Each row of a before or after table is a point. One or more steps were done to the points. Then noise was added and the rows were shuffled. The steps act on how far a point lies along the listed directions, d1 being the first. What was done? A step turns or swaps two directions, mirrors them in a line or flattens them onto one, adds a multiple of one to another, or multiplies one. Angles are multiples of 10 degrees, from the lower direction toward the higher: turns from -170 to 170, lines from 10 to 170 but not 90. Use the fewest steps. Two steps may share a direction if one is a turn and the other turns, adds or multiplies; they go together, in the order done. Otherwise the lowest direction goes first.

Directions:
(1): .43  -.16  .28
(2): .31  .31  -.31
(3): -.07  .41  .34
Before (10 x 3):
.62  .31  .42
.05  -.03  .08
-.16  -.37  -.15
-.24  -.17  -.14
-.36  -.09  .06
-.14  -.43  .23
.19  -.07  .01
-.23  -.48  .20
.24  -.47  -.02
.19  .35  .35
After:
-.22  -.58  .12
.58  .51  .58
.18  -.08  -.02
-.11  -.50  .17
.14  .55  .52
-.21  -.25  -.22
-.35  -.08  .06
.06  -.01  .08
-.13  -.54  -.28
.29  -.65  -.17
Steps: multiply d3 by 1.6

Directions:
(1): .42  .00  .20  -.31  .47  -.14  .18  .48  -.23
(2): .00  -.40  -.11  -.15  .24  .77  -.08  .03  .11
(3): -.25  -.41  -.08  -.37  .13  -.25  .36  -.45  -.28
(4): .04  -.23  .45  .31  -.40  .22  .25  .11  -.49
(5): -.35  .29  .36  -.54  -.28  .15  .21  .16  .26
Before:
-.14  .18  .00  .19  -.31  -.09  -.14  -.14  .15
-.03  .25  .19  -.11  -.14  -.20  .00  .24  .11
.10  .05  .12  .34  -.06  -.31  -.03  .00  -.13
-.01  .03  .18  .03  -.29  .01  -.05  .06  -.15
-.01  -.10  -.04  .16  -.12  .05  .01  -.12  .03
-.34  -.19  -.25  -.18  -.01  .08  .07  -.33  .08
-.02  -.27  -.19  .15  .04  .25  -.04  -.21  .02
-.07  .15  .06  .16  -.09  -.38  .08  -.03  -.09
.08  -.10  -.17  -.02  .19  .06  -.18  .03  .11
.02  .02  .09  .13  -.12  .28  .00  .03  -.08
After, 10 rows:
-.34  -.32  -.28  -.23  .06  .33  .05  -.32  .12
-.03  -.48  -.24  .07  .16  .67  -.08  -.20  .07
-.02  .44  .24  -.04  -.25  -.56  .04  .23  .06
-.14  .33  .04  .25  -.40  -.39  -.11  -.15  .11
.08  -.23  -.21  -.07  .26  .30  -.21  .04  .14
-.01  .11  .21  .05  -.34  -.13  -.04  .05  -.17
-.07  .45  .13  .27  -.26  -.94  .14  -.05  -.17
.10  .30  .18  .43  -.20  -.78  .02  -.02  -.19
-.02  -.13  -.05  .15  -.11  .09  .00  -.12  .04
.02  -.08  .07  .09  -.06  .47  -.02  .03  -.05
Steps: multiply d2 by 2.5

Directions:
(1): .27  .08  -.10  .17  -.79  .28  .32  .20  .25  .39  -.21  -.04  .12  .34
(2): -.23  -.13  -.23  -.09  .32  .53  .59  -.34  .12  -.03  -.43  -.02  -.41  -.04
(3): -.49  -.04  -.04  .18  -.29  -.55  .16  -.32  -.06  -.04  -.22  .69  -.01  .16
(4): -.50  .37  .69  .48  -.02  .29  .08  -.19  -.11  .14  .12  -.24  .14  -.06
(5): -.41  .12  -.08  -.71  -.30  .15  -.28  -.40  .44  .07  .19  -.10  .21  -.07
Before (8 x 14):
.40  -.30  -.10  .47  .31  -.01  .21  .41  -.40  -.08  -.06  .04  -.22  .04
-.35  .08  -.04  -.08  -.50  -.48  .08  -.24  .12  .10  -.21  .62  .20  .21
.18  .02  .10  -.03  -.01  .36  .08  .06  .11  .16  .17  -.35  -.11  -.40
.53  .00  -.12  -.12  -.03  .08  -.09  .27  -.04  -.04  .08  -.36  -.07  .11
.11  -.13  .13  .01  .13  -.02  -.20  .05  -.17  -.14  .13  -.06  .09  -.16
.13  -.09  -.20  .00  .15  .01  .16  .16  -.03  -.01  -.28  .08  -.16  -.08
.25  -.13  -.11  -.32  .32  .13  -.22  .05  -.30  -.13  .12  -.26  -.25  -.10
-.22  .02  .29  -.38  .94  -.11  -.55  -.15  -.23  -.27  .45  -.36  .07  -.48
After, 8 rows:
.33  -.26  -.02  .51  .40  -.02  .20  .36  -.45  -.12  -.01  .01  -.19  -.02
.32  -.20  -.07  -.04  -.06  -.02  -.15  .16  -.08  -.08  .05  -.02  .08  -.08
.80  -.35  -.73  -.78  -.08  -.14  -.23  .36  .24  .06  .00  -.12  .05  .04
-.58  .19  .21  .00  -.27  -.48  .02  -.38  .01  .03  -.11  .58  .21  .08
.33  -.16  -.19  -.35  .23  .14  -.21  .09  -.26  -.09  .10  -.26  -.25  -.06
-.06  -.03  .00  .10  .35  .01  .11  .05  -.12  -.08  -.18  -.01  -.14  -.16
.22  -.01  .04  -.05  -.07  .37  .10  .08  .14  .20  .14  -.34  -.12  -.36
.20  .14  .23  .02  .27  .09  -.19  .11  -.19  -.15  .25  -.43  -.06  -.08
Steps: swap d1 and d4

Directions:
(1): -.54  .16  -.16  .22  .33  .02  -.28  .07  .02  .01  .17  -.37  .46  .69  .35  -.50  .06  .01  -.21  .48  .35  -.07  .18  .23
(2): .23  -.03  -.76  -.01  -.10  -.20  .59  .16  .24  .04  .15  .38  .64  .09  .15  -.02  .08  -.21  -.36  -.13  .06  -.19  -.09  -.59
(3): .27  -.42  -.09  .20  .27  -.49  -.28  .34  .16  -.21  -.28  -.32  -.27  -.39  -.11  -.05  -.07  -.60  -.35  .22  .42  .35  .38  -.21
(4): .29  .01  -.12  .24  .07  -.10  -.45  -.42  .31  -.09  .34  .39  .29  .07  -.72  .04  -.22  .23  .04  -.36  .66  -.03  .05  .34
(5): .49  -.82  .01  -.29  -.10  .66  .04  -.03  -.09  .20  .03  -.37  .42  .26  .00  -.04  .11  -.17  -.16  -.20  -.09  .41  -.06  .39
Before, 10 rows:
-.16  .38  -.06  .34  .15  .05  -.20  -.36  .14  -.06  .46  .48  .21  .14  -.24  .29  .14  .50  .09  -.40  .23  -.25  -.29  .27
.03  -.13  -.18  .24  .21  .10  -.58  -.06  .25  -.13  .38  -.12  .62  .48  -.29  -.38  .03  -.01  -.39  -.05  .63  .21  .31  .51
-.07  .06  .25  .23  -.01  .30  -.17  -.10  -.17  .05  .25  -.08  -.04  .29  -.13  .03  -.07  .13  .06  -.14  .16  .13  -.05  .53
-.17  .40  -.12  -.04  -.10  -.03  -.20  -.35  .21  .09  .36  .20  .31  .34  -.20  -.17  -.06  .34  .14  .03  .26  -.30  -.09  .20
.56  -.47  -.78  -.09  .00  .12  .33  .01  .18  .18  .11  -.11  .73  .23  -.07  -.18  .04  -.50  -.53  -.01  .26  .13  -.03  -.20
-.23  -.24  -.04  .00  .16  .19  -.05  .13  -.03  .21  -.02  -.26  .37  .06  .04  -.22  .00  -.12  -.18  .30  .22  .12  -.07  .02
.36  .09  -.23  -.02  .09  -.68  .16  .28  .30  -.30  -.45  .39  -.32  -.67  -.03  .29  -.16  -.42  -.36  .03  -.01  .16  .08  -.34
-.02  -.11  -.25  -.08  .17  .34  -.01  -.24  .02  .26  .47  -.27  .94  .47  -.07  -.35  -.17  .01  -.18  -.11  .18  .18  -.05  .28
-.29  -.11  -.53  .03  .09  .23  .16  .06  .19  .17  .29  .03  .78  .75  .32  -.44  .22  -.18  -.35  .13  .19  .00  -.20  -.10
.16  .20  -.08  .34  .15  -.76  .02  .27  .15  -.37  -.42  -.02  -.90  -.83  .00  .20  -.22  -.38  -.04  .52  .03  .04  .29  -.47
After (10 x 24):
-.39  .06  -.14  .10  .18  -.11  -.01  .17  .02  .13  -.01  -.06  .28  -.04  .06  -.19  -.03  -.08  -.16  .37  .25  -.07  -.03  -.21
.61  -.72  .30  .02  .10  .08  -.23  .15  -.08  -.16  -.45  -.62  -.72  -.59  -.07  .17  -.14  -.47  -.03  .36  -.09  .60  .26  .27
-.37  .82  -.28  .37  .22  -.78  -.13  -.05  .16  -.15  -.05  .21  -.38  -.24  -.17  -.10  -.19  -.10  -.05  .39  .35  -.37  .13  -.42
.30  -.14  .40  -.09  .16  -.31  -.32  .14  .08  -.27  -.55  -.03  -.73  -.68  -.16  .31  -.19  -.30  -.13  .08  -.08  .43  .14  .25
-.11  .22  .04  -.11  -.07  .16  -.31  -.35  .13  .13  .33  .04  .26  .38  -.22  -.17  -.04  .36  .19  .00  .23  -.16  -.07  .43
.11  .02  -.29  .22  -.08  .17  .21  .01  -.01  .10  .36  .16  .40  .36  -.03  .02  -.01  -.02  -.19  -.26  .19  .01  -.12  .17
-.15  .30  -.39  .38  .24  -.31  -.45  -.01  .37  -.22  .41  .18  .56  .38  -.26  -.36  .00  .02  -.42  .02  .70  -.05  .32  .16
-.04  .12  .12  .24  .15  .31  -.33  -.42  .06  .00  .43  .28  .22  .21  -.28  .27  .15  .49  .13  -.45  .20  -.05  -.30  .54
-.91  .69  -.07  .33  .24  -.28  -.24  -.01  .15  -.05  .15  .13  -.05  .44  .24  -.39  .08  .12  .05  .41  .24  -.28  -.09  -.10
-.48  .70  -.33  .20  .27  -.32  .02  -.21  .14  .07  .44  .11  .57  .22  -.07  -.30  -.26  .16  -.05  .09  .26  -.23  .01  -.16
Steps: turn d2 and d5 by -120 degrees

Directions:
(1): .19  -.49  .14  -.33  .42  -.16  -.38  -.23  .08  .01  -.26  -.06  -.10  -.16  .58  .78  .24  .36  -.30  -.09  .61  -.37  -.27  .24  .64  .06  .22  .28  .28  .23  .02  .08  .11  -.38  .06  -.03  .40  -.12  .06  -.21  -.27  .24  .23  .23  -.20  -.04  -.24  -.15  -.29  .27  .11  -.48  .01  .11  .36  .31  -.63  -.06  .25  -.61  -.26  .23  -.10  -.52
(2): -.26  -.58  -.20  -.05  -.26  .44  -.07  -.09  .03  .01  -.49  -.25  .29  -.31  -.90  -.12  -.31  -.36  -.36  .32  .28  .34  -.36  .55  .13  -.31  .64  .23  .14  .20  .04  .56  .36  .18  .34  -.02  -.21  -.01  .08  .26  .15  .26  -.20  .10  -.67  .21  .13  -.03  -.01  -.26  -.20  -.04  .30  -.10  .05  .35  -.09  .38  .30  -.06  .54  -.10  .02  .35
(3): -.23  -.16  .36  .04  .30  -.04  -.35  .02  .20  .19  -.22  -.13  .00  .09  -.14  .11  -.45  -.32  -.21  -.06  -.23  .12  .38  -.80  .06  -.02  -.41  .18  .13  -.01  .43  -.11  -.15  .15  -.18  .21  .21  .74  -.18  -.10  .35  .04  -.46  .30  .03  .33  -.35  .47  -.56  .19  -.14  -.38  -.32  .11  -.77  .71  .14  -.06  .40  .03  .45  .11  .03  -.34
(4): .24  .20  .16  -.19  .05  .51  -.05  -.08  .26  -.20  -.05  .23  .43  -.01  -.19  .13  -.35  -.10  -.44  -.41  .22  .16  .06  .39  .05  -.17  -.94  .56  -.26  .62  -.19  .17  -.05  -.73  .29  -.15  .58  .06  .17  .13  -.04  .19  .06  -.05  .22  .42  -.02  .09  .49  .03  .23  -.12  -.43  -.33  -.42  -.52  -.03  .08  -.31  .26  -.04  -.25  -.39  .17
(5): -.46  -.19  -.12  .05  -.41  -.23  -.11  -.69  .02  .35  .17  -.37  .09  .64  .20  .55  -.01  -.45  .43  -.05  .01  -.23  -.51  -.23  -.10  .08  -.09  .57  .13  .35  .13  -.03  -.49  .40  .58  .33  -.04  -.08  .09  .00  -.01  -.25  .53  .38  .06  .29  -.13  -.30  .03  -.06  .03  -.33  .25  -.15  .05  .02  .04  .09  -.36  .79  -.15  .33  .23  .33
Before, 8 rows:
.20  -.23  .47  -.13  .54  .09  -.29  -.07  .30  .09  -.44  .10  -.10  -.33  .35  .24  .02  .24  -.37  .01  .27  -.13  .16  -.20  .31  .02  -.19  .21  .13  .09  .23  -.04  .10  -.34  -.29  .09  .36  .37  -.18  -.14  .08  .39  -.33  .24  -.11  -.02  -.26  .49  -.45  .28  .10  -.28  -.18  .18  -.20  .49  -.33  .11  .49  -.40  .26  .25  -.15  -.57
-.17  -.09  -.22  -.11  -.39  -.31  .04  -.20  -.19  .19  .17  -.28  -.19  .38  .27  .19  .41  .02  .40  .17  .08  -.10  -.54  .10  -.10  .16  .47  .08  .15  -.19  -.02  .02  -.18  .40  .21  .13  -.33  -.33  -.03  .06  -.16  -.17  .44  .06  -.02  -.07  .05  -.26  -.09  .01  -.02  .01  .42  .26  .38  -.05  -.04  .01  -.01  .32  -.26  .31  .05  .16
.13  .09  -.17  -.10  -.02  -.08  .17  .26  -.26  -.08  .00  .17  -.16  -.17  -.02  -.23  .26  .20  .14  .25  .13  .18  -.18  .30  .00  -.10  .68  -.34  .10  -.33  .02  .08  .17  .14  -.07  -.28  -.31  -.31  -.01  .07  -.11  .02  .05  -.20  -.18  -.37  .24  -.01  .05  -.09  -.10  .32  .31  .11  .62  -.27  -.13  .08  .02  -.18  -.13  -.08  .13  .13
.00  .62  .36  -.05  .25  -.01  -.03  .21  .31  .14  .15  .22  -.13  .23  .28  -.13  -.19  -.14  .00  -.31  -.31  .11  .64  -.64  -.18  .10  -.94  .21  -.26  -.10  .18  -.34  -.19  -.34  -.27  .04  .42  .53  -.01  -.16  .12  -.09  -.25  -.07  .68  .27  -.11  .40  -.09  .20  .15  -.10  -.53  .08  -.64  -.05  .27  -.32  -.08  .25  -.06  .07  -.16  -.28
-.10  .37  -.12  .13  -.20  -.34  .10  -.11  -.01  .09  .44  -.08  -.02  .46  .43  .06  .19  -.13  .64  -.04  -.32  -.23  .05  -.44  -.21  .26  -.30  -.02  -.07  -.07  -.09  -.35  -.37  .35  .06  .15  -.17  .05  .06  -.07  .14  -.33  .22  -.05  .48  .03  -.10  -.09  -.07  .07  .01  .03  .07  -.08  -.04  -.28  .23  -.20  -.25  .49  -.20  .08  .17  .12
.08  .27  .00  .06  -.23  .06  .07  -.06  -.02  -.04  .23  .03  .13  .31  .16  .08  .13  .05  .10  -.17  -.13  -.14  -.02  .09  -.03  .06  -.30  .14  .00  .12  -.09  -.06  -.15  -.23  .10  -.13  .15  -.09  -.03  -.06  -.22  -.09  .19  -.20  .33  -.01  -.08  -.09  .35  .22  .25  .05  -.08  .00  -.15  -.28  -.06  -.25  -.27  .18  -.22  -.09  -.07  .08
-.24  .02  -.35  .23  -.22  -.08  .20  -.12  -.09  .32  .04  .07  .07  .34  -.14  .12  -.03  -.19  .34  .10  -.22  .16  -.11  .00  -.20  -.12  .08  .08  -.03  -.13  .15  .04  -.12  .18  .24  .27  -.35  -.07  .08  .22  .12  -.22  .18  .08  .00  -.12  .12  .00  .16  -.15  .04  .06  .11  -.09  .22  -.14  .23  .12  -.22  .47  -.01  .18  .21  .32
.07  -.33  -.05  -.19  .16  -.30  -.04  .18  -.16  -.07  .02  -.07  -.18  -.25  .05  -.04  .30  .45  -.23  .24  .38  -.29  -.18  .27  .34  -.01  .71  -.14  .16  -.17  .21  .17  .24  .20  -.05  -.03  .00  -.28  .04  .01  -.21  .18  .16  .07  -.31  -.16  .00  -.20  -.27  -.08  -.16  -.13  .35  .18  .42  .26  -.18  -.10  .21  -.55  -.19  .20  .06  -.28
After (8 x 64):
.05  .09  -.24  .16  .14  -.01  .27  .38  -.15  .08  -.10  .28  -.07  -.12  -.19  -.22  .08  .18  .05  .19  -.18  .26  .23  .14  -.07  -.16  .28  -.37  -.04  -.46  .09  .05  .24  -.02  -.23  .05  -.37  -.06  -.02  .17  .13  -.03  -.17  -.17  -.10  -.38  .19  .18  .04  -.08  .00  .27  -.03  .09  .25  -.04  .14  .03  .09  -.18  .08  -.01  .09  -.03
.05  .14  -.13  -.10  -.02  -.35  .08  -.04  -.25  .05  .17  .09  -.21  .14  .43  .17  .38  .21  .34  .10  .14  -.08  -.33  .09  .01  .03  .41  -.11  .16  -.20  .02  -.11  -.14  .15  .08  -.14  -.21  -.35  .00  -.04  -.22  -.12  .38  -.04  .02  -.29  .10  -.11  .02  .01  -.01  .10  .31  .10  .69  -.34  -.21  -.03  -.19  .05  -.40  .11  .19  .07
-.11  -.23  -.29  .00  -.19  .21  .07  .23  -.01  -.10  -.27  -.13  .19  -.28  -.60  -.37  -.07  -.20  .00  .40  .01  .24  -.07  .28  .05  -.10  .61  -.18  .07  -.12  -.10  .29  .34  .34  .04  -.05  -.39  .06  .07  .20  .32  .13  -.34  -.16  -.33  -.01  .13  .02  -.19  -.17  -.25  .16  .31  -.05  .07  .20  .04  .14  .37  -.20  .44  -.19  .08  .23
.01  -.20  .46  -.10  .29  .09  -.32  -.48  .36  .21  -.31  -.04  .05  .06  .38  .51  -.10  -.06  -.16  -.12  .27  -.20  -.08  -.29  .20  .05  -.57  .65  .12  .45  .27  -.06  -.25  -.26  .09  .26  .48  .35  -.09  -.08  .08  .26  .01  .42  .04  .26  -.28  .35  -.27  .24  .19  -.43  -.20  .00  -.32  .30  -.25  .17  .18  .24  .17  .36  -.09  -.30
-.06  -.02  -.12  .08  -.36  .35  .09  .03  -.04  -.08  -.06  -.06  .27  .04  -.48  -.19  -.06  -.12  -.15  .05  -.06  .16  -.13  .42  -.01  -.15  .14  .13  .07  .10  -.09  .26  .13  -.08  .18  -.17  -.07  -.07  .03  .11  -.10  .06  -.04  -.22  -.08  .07  .05  -.07  .34  .02  .10  .14  .08  -.05  -.11  -.09  -.05  -.04  -.03  .05  .17  -.22  -.05  .30
.25  -.08  -.10  -.24  .03  -.01  .06  .34  -.14  -.14  -.13  .02  -.19  -.28  .03  -.15  .38  .41  -.13  .20  .25  .12  -.19  .48  .14  .03  .62  -.27  .09  -.40  -.14  .18  .34  -.03  -.22  -.18  -.23  -.29  -.07  .07  -.16  .16  -.02  -.23  -.20  -.25  .12  -.02  -.16  .09  -.04  .22  .26  .33  .36  -.02  -.19  -.03  .39  -.46  -.12  .02  -.20  -.17
-.54  -.09  .00  -.05  -.31  .36  -.09  -.15  .29  .31  -.35  -.26  .18  .14  -.73  -.19  -.51  -.78  -.09  .10  -.11  .44  .04  -.20  -.17  -.19  -.09  .58  -.04  .13  .30  .25  .03  .22  .33  .17  -.02  .51  .09  .17  .35  .02  -.30  .19  -.09  .60  .03  .27  -.14  -.16  -.13  -.21  .01  -.05  -.54  .39  .27  .15  .12  .57  .56  .09  .02  .33
.13  -.19  .05  -.26  .22  -.41  -.11  -.07  -.09  -.06  .20  .01  -.17  .03  .48  .30  .35  .50  -.13  -.03  .44  -.49  -.22  .14  .37  .11  .18  .11  .11  .04  .17  .02  -.04  -.02  .08  .02  .27  -.32  .09  -.07  -.31  .10  .43  .14  -.01  -.05  -.14  -.28  -.16  .07  .00  -.32  .14  .08  .36  .04  -.26  -.21  -.06  -.32  -.48  .30  .02  -.36
Steps: turn d1 and d4 by 30 degrees; turn d2 and d5 by -160 degrees
